Each point is reached from the start by the listed moves, each made once or not at all, plus a little noise. Say if it took an odd or an even number of moves. Then give how often each move was made.

Moves:
(1): [ 0.21 -0.62 -0.11]
(2): [-0.31  0.28 -0.63]
Start: [ 0.24 -0.41  0.10]
Points:
[ 0.21 -0.45  0.12] -> even (0, 0)
[-0.06 -0.07 -0.54] -> odd (0, 1)
[ 0.41 -0.99 -0.07] -> odd (1, 0)

Moves:
(1): [ 0.65  0.25 -0.11 -0.15 -0.02  0.14  0.35  0.42 -0.69  0.00]
(2): [ 0.42  0.17  0.08  0.02 -0.48  0.24  0.09  0.29 -0.02 -0.58]
(3): [-0.05  0.16  0.13 -0.12 -0.05  0.27 -0.18 -0.41 -0.39 -0.25]
(4): [-0.06  0.13  0.68  0.32 -0.86 -0.06  0.10 -0.16  0.33  0.03]
(5): [-0.41 -0.20  0.06  0.39 -0.28 -0.28  0.10  0.13 -0.05 -0.31]
(6): [-0.19 -0.25  0.09  0.25  0.05 -0.08  0.04 -0.24  0.19 -0.22]
(7): [-0.11 -0.79 -0.03 -0.36 -0.31  0.18 -0.54 -0.84  0.40  0.26]
(8): [ 0.33  0.51  0.15 -0.38 -0.22 -0.57  0.40  0.15  0.05  0.08]
Start: [ 0.37  0.39 -0.36  0.25  0.10 -0.31 -0.12  0.36 -0.15  0.38]
Points:
[ 0.54  0.60  0.30  0.77 -1.06 -0.48  0.48  0.80 -0.54  0.13] -> odd (1, 0, 0, 1, 1, 0, 0, 0)
[ 0.67 -0.31  0.27  0.31 -1.04 -0.12 -0.21 -0.52  0.11  0.48] -> even (1, 0, 0, 1, 0, 1, 1, 0)
[ 0.36 -0.33  0.45  0.50 -1.50 -0.01 -0.43 -0.52  0.78 -0.11] -> even (0, 1, 0, 1, 0, 1, 1, 0)

Moves:
(1): [ 0.13 -0.01 -0.44  0.06  0.00 -0.46 -0.24  0.47 -0.45 -0.46 -0.02  0.41
 -0.27  0.32 -0.14]
(2): [ 0.14 -0.07  0.29  0.21  0.29  0.04  0.26  0.55  0.26  0.03  0.06  0.16
  0.32 -0.05 -0.19]
(3): [ 0.37 -0.11  0.00  0.56 -0.21  0.13 -0.64 -0.33 -0.50  0.00  0.11  0.31
 -0.36  0.08  0.06]
(4): [-0.35  0.12  0.07  0.46 -0.18 -0.33 -0.05 -0.30 -0.16 -0.08  0.38 -0.22
  0.31  0.39  0.08]
(5): [ 0.29 -0.44  0.13  0.15 -0.56  0.19 -0.55  0.54 -0.26  0.44 -0.24 -0.07
  0.31 -0.62 -0.08]
(6): [ 0.11 -0.16  0.24 -0.03 -0.12 -0.22 -0.22 -0.09 -0.10 -0.04 -0.14  0.53
 -0.23  0.19  0.32]
(7): [ 0.12  0.07  0.57  0.31  0.14  0.15 -0.40 -0.01 -0.35  0.12  0.09 -0.39
  0.47  0.10  0.54]
(8): [ 0.06  0.00 -0.22 -0.26 -0.21  0.19 -0.09  0.02  0.12  0.66 -0.27  0.01
  0.26  0.23 -0.22]
(9): [-0.06 -0.16  0.03  0.14  0.24 -0.07  0.16  0.36  0.27  0.05 -0.12 -0.21
 -0.38  0.05  0.53]
(10): [ 0.03 -0.10  0.25  0.02 -0.10  0.15 -0.07  0.25 -0.24 -0.02  0.12  0.29
 -0.20  0.16 -0.15]
(11): [ 0.24 -0.24  0.19 -0.06 -0.17  0.02 -0.05 -0.14 -0.03 -0.17 -0.04  0.09
 -0.04  0.28  0.07]
(12): [-0.42 -0.11 -0.29  0.59  0.27  0.39 -0.04 -0.22 -0.37 -0.14  0.51 -0.10
  0.59  0.00  0.13]
Start: [ 0.04 -0.03  0.18  0.17  0.44 -0.07  0.01  0.09  0.16  0.39 -0.13  0.08
 -0.24 -0.13 -0.26]
Points:
[-0.06 -0.10 -0.12  1.86  0.25 -0.04 -1.48 -0.26 -1.61  0.48  0.69  0.12
  0.80  0.98  0.23] -> even (1, 0, 1, 1, 0, 0, 1, 1, 0, 0, 0, 1)
[ 0.29 -0.77  0.27  1.50 -0.12  0.80 -1.31  0.35 -1.20  0.64  0.36  0.50
  0.13 -0.49 -0.31] -> even (0, 0, 1, 0, 1, 0, 0, 0, 0, 1, 0, 1)
[ 0.79 -0.96  0.36  0.62  0.28 -0.34 -0.42  1.80 -0.05  0.26 -0.52  0.49
 -0.22 -0.13 -0.06] -> odd (1, 1, 0, 0, 1, 0, 0, 0, 1, 0, 1, 0)
